Rows are points. The last column is the point's height on a tilted bowl or saddle (a function of degree 2), plus a little noise. Along how many of its main directions does it bend up, bend down or stay straight?

Points (11 x 3)
[[-19   9 -58]
 [  0  32 -36]
 [-48 -20 -37]
 [ -7 -16 -57]
 [-60 -11 -25]
 [-39   8 -51]
 [ 27  54  27]
 [-13 -35 -42]
 [-27  -8 -58]
 [ 37  12  -9]
 [-25  52  -8]]
Directions: 2 up, 0 down, 0 straight

Points (11 x 3)
[[ -1 -39  18]
 [ 15  22  -9]
 [-14  20 -16]
 [  4  16 -17]
 [ 25  -5   4]
 [  6   1 -15]
 [ -7 -30   5]
 [ 60  21  60]
 [ -1   1 -17]
 [ 10  26 -12]
 [ 20  10  -6]]
Directions: 2 up, 0 down, 0 straight

Points (18 x 4)
[[ 15  17  -9   4]
 [-60 -40  14 -60]
 [ 38 -15  34 -26]
 [-31 -11 -10 -11]
 [-11  20 -24  -6]
 [-26 -11   4  -6]
 [ 52 -22  45 -54]
 [-10  12  -6   4]
 [  3  31   0   4]
 [  7  -5  10   4]
 [ -7  50  19  -9]
 [ 17 -43 -19 -16]
 [  0 -12  18  -1]
 [ 16   6   9   4]
 [  8   4  -8   6]
 [-15 -27  52 -48]
 [-16   5 -44 -28]
 [ 11 -12   8   3]]
Directions: 0 up, 3 down, 0 straight

Points (25 x 5)
[[-47  15  15 -36  18]
 [ 15  -7 -58   0 -13]
 [-43  18 -37  25 -12]
 [ 27 -52 -29 -33 -60]
 [ 50   9  28  47  49]
 [ 12  29 -33   1  -6]
 [ 59 -48  14  15 -28]
 [-28  -9  10  14 -10]
 [ 21  20  38   5   1]
 [ -7 -22 -32  -6  -8]
 [ 17 -27   4 -10 -12]
 [ -9  21 -16 -13  -6]
 [-16 -52  20  12 -24]
 [ 34   9 -21  -2 -10]
 [  7  -4 -28  60  37]
 [-27 -19  36  22 -20]
 [ 16  32  19  20   6]
 [-10 -12   1 -31   6]
 [-14 -22   9 -13   2]
 [-12  33 -21  12  -4]
 [-35 -12  27  -9   3]
 [ -8 -35   2  -5  -8]
 [ -5  26  22  13  -6]
 [ 13 -33  24  20  -6]
 [ -6  25 -14   5  -2]]
Directions: 1 up, 2 down, 1 straight

Points (49 x 7)
[[-19   4 -37 -29   0 -12 -24]
 [ 34   3  -8  12 -15 -26 -26]
 [-13  10  -3 -16  -1  12 -14]
 [ 18  -8  56 -10 -52   6 -24]
 [-28   9  37 -18   0  17 -19]
 [-12   6  27   2   5  -8  -7]
 [ -8 -11 -31  17  17  -9 -14]
 [ 14  -5 -17  20  32   1 -11]
 [-14  31  -4   9 -32  -7 -22]
 [  1  -5  31 -39   6  27 -32]
 [ 31  39  33 -13   5  17 -33]
 [-28 -24  -8 -32  23  -6 -27]
 [  6  10 -10 -27 -16  39 -15]
 [ 13 -13 -21  24  39 -23 -11]
 [ 48  49  21  -8   5   0 -46]
 [-32   4  35  34  40 -15 -20]
 [-41  28  20  15 -16 -27 -18]
 [ 37 -11 -29 -10 -55  -3 -35]
 [-14  23 -45 -45 -25  22 -35]
 [  0  18 -48  46 -27   7 -28]
 [-11 -15  -5   2 -28  23 -12]
 [ -8 -34  55 -23  -6  -8 -18]
 [-18  60   3  28  32 -30 -39]
 [ 14 -45  17  10  19 -34 -18]
 [-17 -46   7  10  18  28 -40]
 [ -1  -4  -3  -4   5   2 -10]
 [ 12 -42  54  -3  25  24 -54]
 [ -6 -27  25  -3  14  11 -22]
 [  9  -2  22  -1  -8 -46  -5]
 [ -3  11 -20 -19  -9 -14 -15]
 [-10 -23 -23   4 -42  12 -18]
 [ 17  -9  22   1 -34 -23 -17]
 [ -2   9 -33  20  -8 -27 -20]
 [ 26 -14 -18  27  -9  18  -5]
 [-23 -34  11   3   0   8 -21]
 [ 13  -9  -6 -39 -23   5 -21]
 [  4  17  17   5   2  42 -14]
 [ -4  -6  13   9  -3   2  -9]
 [-22   9 -39 -28 -17  14 -26]
 [-36 -26  28  -6  49 -45   7]
 [-17  -7  -7  33  13   5 -15]
 [-46  23 -38 -25  11  44 -60]
 [-31   1  -8  43  -8  -9 -26]
 [  3   3 -28  23 -28   5 -15]
 [  8  15   8   9 -20   1 -11]
 [  5  10 -24  25  24  39  -8]
 [ 14  -6   8   0  17 -21 -11]
 [ 38  36  -1   8  53  43 -32]
 [ 16   7   0 -37   2  20 -27]]
Directions: 1 up, 4 down, 1 straight

Points (39 x 7)
[[ -2 -22   3  19  11 -25 -21]
 [-49 -23   8 -14  -9 -27 -60]
 [  7 -15  -3  32  -3  25 -20]
 [-36  36  41  -2  17  22 -54]
 [ 22  20 -19   6  16 -25 -31]
 [  8  13  21 -22  36 -60 -54]
 [-34  17   8 -42 -38   4 -59]
 [-22 -24  22 -41 -13  -5 -50]
 [  3  28  21 -24   5  12 -31]
 [ 20 -18 -29  27   2  16 -27]
 [  4 -19   2   8  19  34 -17]
 [ 18  20   4 -50 -26   0 -55]
 [-16  24 -31 -18  11   1 -33]
 [-40  30 -40  27  22  -2 -49]
 [ 23   0 -40  14   0  13 -32]
 [  0  21 -33 -30  -9   0 -42]
 [  3  17   4  -2 -30  45 -30]
 [-29  23 -42 -15  17  16 -45]
 [  7  -5 -30  17  -2 -27 -26]
 [-18  20 -12 -17 -35  11 -28]
 [ 56  -2 -16  17 -28  11 -41]
 [-10  12  15   6  24  -6 -16]
 [ 14  51 -30  -7 -12   4 -46]
 [ 21  -7  -9  39  56 -19 -45]
 [-39  10  21  11 -16   0 -30]
 [ 35  11  23 -33  17   5 -39]
 [ -6   2   9  28 -48 -32 -18]
 [-12  -5 -30  -4  27   0 -21]
 [-25   6   4  44  34  14 -39]
 [ -8 -10 -18  29 -35   2 -17]
 [  3  31 -17  15  19 -11 -26]
 [  4  25  16  44 -20  21 -27]
 [  2  10  -6   4   4  23 -13]
 [ 10  14   6  14  13  10 -14]
 [ 21  35 -28  25 -16  20 -34]
 [-19 -47  20  26 -15   4 -48]
 [ -2  -8  30   4  -4  16 -20]
 [  7  30  -9 -10 -19   1 -21]
 [ -6 -58 -10  -8   2 -20 -45]]
Directions: 0 up, 5 down, 1 straight

Points (74 x 9)
[[-15  26 -13  -5  -5 -25  16  -6   1]
 [ 23  14   5  23  -8  -4  21   6  14]
 [ 13  18 -12 -15   3  -2  11 -25   8]
 [ 13 -40  -7  -2  13   7  -5  -3   1]
 [  1 -17 -14  28 -12  -4 -37 -14  -1]
 [-12  13 -23  -4  13  16  28  33  17]
 [ -6   6  24  -2   9   8  14   7   7]
 [  1  16  25   7 -23   3   5   4   4]
 [  5 -23  10 -25  11   5 -48  29  17]
 [ 17  26   1  12 -13  39   2  -7   8]
 [  0  12  -1   3   4   4 -11   3   2]
 [-26 -27 -35  36 -12   8   5  14 -13]
 [  2  16  13 -11  -8 -23   0 -36  24]
 [  2 -18  -9  14  -1  18  -3  13  -1]
 [ -6 -20   1  -9  19 -20 -10   3  19]
 [ -5 -40   4   4  -3 -11  -3  -6  15]
 [ -6   2  45 -21  -2   6 -18  -5  23]
 [ 14  35  15  10  16   7  15 -20   2]
 [ 31  22  -4  19   3  32 -21  24 -11]
 [  6 -36  11  31  -9  14 -17   5   1]
 [  0  -3   6  -8  21 -12  17  -1   8]
 [ 28   7   8  20  22  -2 -18 -14 -22]
 [ 31  20  21  30   4 -11   9  -6  -8]
 [ 44  18  26  -8 -14  10  -8  -5 -22]
 [ -4 -13  44  26  -9 -41   0 -16  -2]
 [-19 -14  20  -6 -25   8 -30 -12  18]
 [  9 -10 -12   0  -3  16  10  -2   5]
 [-41 -19 -31 -11  21  23 -17 -21 -39]
 [  6  -3  15 -33 -13  15  16 -14  16]
 [-24 -12 -18  20 -13 -29   3  -5 -18]
 [  6 -22   2   6  16  13 -15  -1  -5]
 [ 11   4   6 -42 -37  -2 -10   5  -7]
 [  4   2   9  -6  11  -7  -5 -15   9]
 [ 11  10  -5  -5  -8 -19   1 -19  15]
 [ 13 -26 -15  30  28   1  18  -5 -20]
 [-34 -16   3 -50 -56  -6  30  20 -54]
 [ 28  41   0  48   8 -60  34  13  15]
 [ 23  -4  28 -36 -11 -16  11   6  21]
 [ -9   3  -4   2   4  -2 -32 -16   3]
 [-10  -3  28  17 -12  14  45  -3  18]
 [-10  18  11  29  15   2 -21  -3  10]
 [  8  11   9   0 -11  37   4   4   2]
 [ 11   2 -22   4 -14  21   5  -3   5]
 [ 12  -6  -8   4  26  -3 -12 -11 -11]
 [ 10  51  24  33 -14   8  11 -20  26]
 [  1  13 -17  19 -19  -5 -20 -31   1]
 [ 16  -8  17 -24  15  48 -10 -34  -9]
 [-31  -5 -14  -2   3 -10  16  15 -12]
 [  0  -4   7  -5  -5   4   1  10   4]
 [-22 -15   6   6  14  18 -28 -16  13]
 [-22  12  24 -13 -27 -17 -15   0   2]
 [  9   6  23  17 -11 -16 -10  15   2]
 [-37  18  -3 -19 -13  17  14  -1 -17]
 [ 20  -9  -6  14   6 -10  -2 -31   3]
 [-16 -14 -26   3 -21  13  14  42   4]
 [ 12  17  22  29  17  44  12  22  11]
 [ 30 -16  -2 -25   2  22  27   9   8]
 [ 14  27 -14  10 -31   5  14 -11  25]
 [-29  -9   8  -7 -20   2 -12 -30  16]
 [-24   5  -7  20   9 -31 -10   0  -6]
 [-28  22  -9   6   1 -10  16  -6  -9]
 [ 19 -20   3  -9 -12  10 -17  -5   0]
 [-18  29   4   0 -17  -8  37  20   6]
 [ 17   3  -4  27 -19   9 -37 -23  -3]
 [  0   7  21  29  -9   6 -13 -17  13]
 [  5  17 -12 -13  12  -5  18  16  17]
 [ -9 -27  -4   3  -2  12  -2  12   1]
 [ -9 -15  -1  19  16  14 -18  -7  -3]
 [ -3  -9  28  29   5  17 -12  35   7]
 [ -7 -27   1  23  27  27   6  28  -4]
 [  4   0  -2 -12  16   7   4 -22   2]
 [ 12  20  13  20  24   7  -7 -18 -10]
 [ 46  -1 -14 -13 -35   5  43   9  60]
 [  8 -16 -26  47  10  -7 -18   6 -12]]
Directions: 3 up, 3 down, 2 straight

Points (69 x 9)
[[  7   8 -10   1 -14  11   4  -4  -9]
 [-16 -13 -20  17  10   1  20  -6  -2]
 [-19   6  21  -5 -13  -8  49   1  12]
 [  0  45  31 -17   5  28  25   0  41]
 [ 24 -12   8   9  34 -12  24 -17  -4]
 [  1  -3  -7 -16 -10 -14 -16 -26   6]
 [-21  20 -13  15   4  16  21  -2   4]
 [-29   4  18  17 -12   6  36 -19  -1]
 [ 19 -23  30  17 -54  13  -2 -11  37]
 [ 15 -12 -20 -18   4 -28  34  17  15]
 [-17  16   3  30  -2   8 -16   5  -6]
 [ 16  -5  -9   6   4 -11  -5 -16   2]
 [-23   7   9 -12 -26  -1  -1 -10  -3]
 [  2  -3   4  -6  26  -6 -27  26  13]
 [ -6 -10 -29 -12   2 -12  -2  28   9]
 [  6  -3  -1  10 -16   6  16  27  -3]
 [-13   8 -10  -5 -52 -17 -16  11  -5]
 [-24   3 -19  27  -7  -7  -1  14  -4]
 [-19  -3  34  -2  -9  -9  10  -7 -17]
 [-38  -1 -12 -17 -10   9  19  34  30]
 [  5 -18  13 -19  22   0  51  11 -14]
 [ -7 -24  23 -17  -5 -18   7  58  16]
 [ 15  31  27  13  21  35   4  10  13]
 [ -3  -5 -14 -13   7  -7 -12   1   2]
 [-17  -7  -7  -3 -11  -3  -6  21  -2]
 [  8 -22  18  19  11  -9 -33  22  -2]
 [  6 -18 -21  -7 -14 -26 -25  13  11]
 [-24   0  13  22   0 -24   9  -3 -22]
 [  1  21  -3   9 -23 -20   0 -11  -3]
 [-18  18   9  15 -30   5  -8 -34  -7]
 [  5 -24 -14  22   4 -35  25  -4  10]
 [ 13 -22   3   5  31  16  -5  -1  -4]
 [ 28  -9  -9  -3   1 -13 -20  20   4]
 [-36  -4  -3 -10 -37 -36 -29 -42 -25]
 [  3  -2 -32   6   2  -1   3  -9  -6]
 [ 10 -15 -11   6 -16 -13 -24  -1   2]
 [ 16   0   5   5  12   5   2  16 -11]
 [  7  10   8  -3  25  -5   9  -3  -1]
 [ -7  -7   3 -31   5  12  12 -38   3]
 [-17 -14 -17  -6   8 -13 -12  36  15]
 [ 30  -2   8   4 -16   5 -24   5   4]
 [-10   3   3  -7  -7  11   7  15  -2]
 [-14  -2  22  11  32   2 -20  10   0]
 [  1 -29   6  28 -23  18 -13  -4   7]
 [ -5  -4  27  -2 -15  -4  -2  21  -7]
 [ 10 -21 -16  18  -3  11   9 -30   2]
 [-41  22  33   6  32   0  32  12  12]
 [ 14  21 -18  14  -2  21  21 -12  -5]
 [-26  60 -20  -1 -15 -35 -12  32   8]
 [  6   3 -13   6 -20  14   6  14  -7]
 [  5  21  13  11 -30   3 -25   9  -5]
 [ 14   1 -22  -6  17  -1  -6 -31  10]
 [-13   2  30  16  11  13   8  22 -11]
 [ 46 -33  18  22   6  -5  15 -12   5]
 [-26  10  -6  13 -25 -17  14  13  -3]
 [-34  -5   4  -3 -20   8 -27   6  -5]
 [  2 -15   6 -14 -18  -9  19 -33   7]
 [ -2 -10 -14 -46  47 -22  -8  17  60]
 [ -3   3   2  -2   4   1  -5  28  -4]
 [-12  33 -10   4 -11  29  28  27  18]
 [ -7   4 -24 -34   2 -13  -4   2  13]
 [  5  18 -11  -6  18  10  -2 -10   0]
 [-16   1  14   7 -25   3 -18  20  -8]
 [-26 -34  28  -8 -19  -5   8  10  -2]
 [ 30 -20 -16  -1 -12  32  -3 -21  -1]
 [-18   0  -3  23  -8   7  -2 -29  -9]
 [-10 -27  -2  48  33   8   2  -4  11]
 [ -2   2   6  16  23   6 -31 -16  11]
 [-18   0 -57 -10   3  12 -14  20   0]]
Directions: 5 up, 2 down, 1 straight
